Every row gives one point. The ring and each string are closed loops that go straight from each point to the next, and from the last back to the first. Before rounding, they use only three directions, however many columns there are. Count how often each string passes through the ring. Passing back the other way cancels.

Ring (9 x 4):
[[ 4.4 -0.2  0.9 -0.7]
 [ 2.5  1.0  2.7  0.5]
 [ 0.7  0.2  4.2  0.8]
 [-0.9 -2.1  4.9  0.2]
 [-1.4 -4.5  3.3 -0.8]
 [-0.6 -5.4  1.4 -1.5]
 [ 1.5 -5.4 -0.4 -2.2]
 [ 3.5 -4.4 -0.7 -2.4]
 [ 4.8 -1.9  0.0 -1.7]]
String (13 x 4):
[[-2.2 -1.7  1.4  0.8]
 [-2.5 -3.8  2.0 -0.1]
 [-0.7 -2.9  0.7 -0.2]
 [ 1.6 -4.0  2.5 -1.5]
 [ 1.4 -4.3  2.3 -1.6]
 [ 0.4 -3.7  1.1 -1.0]
 [-2.1 -3.8 -0.3 -0.2]
 [-2.9 -5.4  2.1 -0.7]
 [-2.5 -6.9  6.1 -1.5]
 [-2.8 -4.3  5.7 -0.2]
 [-1.8 -1.5  2.6  0.8]
 [ 0.3 -1.8  1.7 -0.1]
 [ 0.2 -2.1  2.0 -0.2]]
Times through: 0
String (14 x 4):
[[-3.3 -4.9  5.6 -0.3]
 [-1.6 -6.1  5.7 -1.5]
 [ 0.2 -5.2  4.7 -1.6]
 [ 0.6 -2.7  2.2 -0.6]
 [-1.4 -1.5  2.1  0.6]
 [-2.8 -1.0  5.0  1.4]
 [-0.9 -1.2  7.1  0.7]
 [ 1.0 -1.7  6.7 -0.2]
 [ 1.8 -2.6  3.4 -0.9]
 [ 0.5 -0.5  2.1  0.5]
 [-0.8  1.0  2.9  1.6]
 [-1.0  0.2  1.9  1.3]
 [ 0.2 -1.5  1.6  0.1]
 [-2.5 -1.0  1.9  1.3]]
Times through: 2

Ring (9 x 9):
[[ 2.1  1.0 -0.9 -0.2  3.3 -0.5  1.3  0.1 -2.5]
 [ 0.6  2.1  0.1  1.3  3.7 -1.5  5.0 -0.1 -1.3]
 [-0.9  2.5  0.7  2.0  2.7 -2.3  6.7 -0.2  0.0]
 [-2.8  2.3  0.6  2.0  0.0 -3.0  6.4  0.2  2.0]
 [-3.3  1.0 -0.2  0.6 -3.3 -2.7  2.6  0.6  3.0]
 [-2.4 -0.1 -0.6 -0.5 -5.1 -1.8 -0.7  0.6  2.5]
 [ 0.2 -1.5 -0.8 -1.8 -5.6  0.0 -4.8  0.4  0.4]
 [ 2.1 -1.4 -1.2 -2.1 -3.0  0.7 -5.2  0.2 -1.5]
 [ 2.7 -0.3 -1.4 -1.5  0.8  0.3 -2.5  0.2 -2.6]]
String (20 x 9):
[[-0.6 -0.2 -0.2 -0.4 -3.4 -1.0 -0.8  0.2  0.7]
 [-0.8  0.1 -1.8 -1.2 -1.7 -1.5 -1.2  0.9  0.8]
 [-0.8 -1.4 -3.0 -3.0 -4.8 -1.0 -6.1  1.4  1.3]
 [ 0.0 -2.2 -1.4 -2.6 -7.2  0.1 -6.9  0.7  0.9]
 [ 0.3 -2.2  0.5 -1.5 -8.4  0.7 -5.6 -0.2  0.6]
 [-0.1 -0.9  0.5 -0.5 -5.5 -0.2 -2.3 -0.2  0.5]
 [-0.5  0.0 -0.2 -0.3 -2.9 -1.0 -0.5  0.2  0.6]
 [-1.8  0.7 -2.6 -1.2 -0.6 -2.4 -0.2  1.4  1.5]
 [-4.6  0.7 -2.4 -0.9 -3.9 -3.6  0.3  1.7  4.4]
 [-4.8  1.0  0.6  1.2 -5.7 -3.2  3.4  0.5  4.6]
 [-3.5  1.3  1.5  1.9 -4.1 -2.6  4.7 -0.1  3.1]
 [-2.6  1.2  2.7  2.6 -4.1 -2.0  5.4 -0.8  2.3]
 [-4.9  2.9  1.7  3.3 -1.4 -4.1  9.3  0.0  3.9]
 [-4.7  3.2 -1.0  1.8  1.6 -4.7  7.8  1.1  3.5]
 [-3.3  2.3 -1.3  0.9  1.1 -3.7  5.2  1.1  2.5]
 [-1.6  1.1 -0.3  0.5 -0.9 -2.1  2.6  0.4  1.2]
 [-0.9  0.4  1.5  1.1 -3.4 -1.0  2.1 -0.5  0.8]
 [-3.8  0.7  1.2  1.3 -5.7 -2.5  3.0  0.1  3.6]
 [-3.6 -0.3  1.0  0.5 -7.9 -2.0  0.4  0.1  3.8]
 [-1.6 -0.9  1.2  0.0 -7.5 -0.7 -1.5 -0.2  2.0]]
Times through: 1
String (19 x 9):
[[-1.0 -1.7  1.0 -0.7 -9.0  0.0 -3.7 -0.3  1.7]
 [ 0.1 -0.3  0.7  0.0 -3.6 -0.4 -0.6 -0.3  0.1]
 [-0.5  0.4 -2.3 -1.3 -0.3 -1.6 -1.1  1.1  0.4]
 [ 1.0 -1.1 -2.7 -2.8 -2.2 -0.3 -5.4  1.0 -0.6]
 [ 4.0 -2.6 -1.0 -3.0 -4.2  2.2 -8.4 -0.1 -3.0]
 [ 3.2 -1.3  0.3 -1.2 -2.5  1.4 -3.9 -0.6 -2.7]
 [ 1.6 -0.2  0.8 -0.1 -1.8  0.3 -0.6 -0.5 -1.5]
 [ 0.4  1.0 -2.4 -1.1  2.4 -1.6  0.2  1.0 -0.7]
 [ 2.1  1.8 -2.5 -0.7  6.6 -1.2  1.9  0.8 -2.9]
 [ 2.1  2.3 -0.1  1.2  6.2 -1.0  5.1 -0.3 -3.0]
 [ 1.3  2.0  2.5  2.6  2.5 -0.7  6.6 -1.3 -2.0]
 [ 0.1  1.4  2.1  2.0 -0.2 -0.9  4.7 -0.9 -0.6]
 [-1.2  2.7  3.5  3.9  0.7 -1.9  9.5 -1.3  0.3]
 [-3.7  3.7  1.0  3.3  2.5 -4.1 10.5  0.1  2.4]
 [-2.6  2.1 -1.2  0.7  1.1 -3.2  4.5  0.9  1.9]
 [-1.6  1.0  0.0  0.6 -1.4 -2.0  2.6  0.2  1.3]
 [-1.5  0.3  2.1  1.4 -4.9 -1.1  2.3 -0.6  1.5]
 [-4.1  0.0  0.8  0.6 -7.6 -2.4  1.1  0.3  4.2]
 [-3.2 -0.6 -0.7 -0.8 -7.2 -2.0 -1.9  0.8  3.5]]
Times through: 1
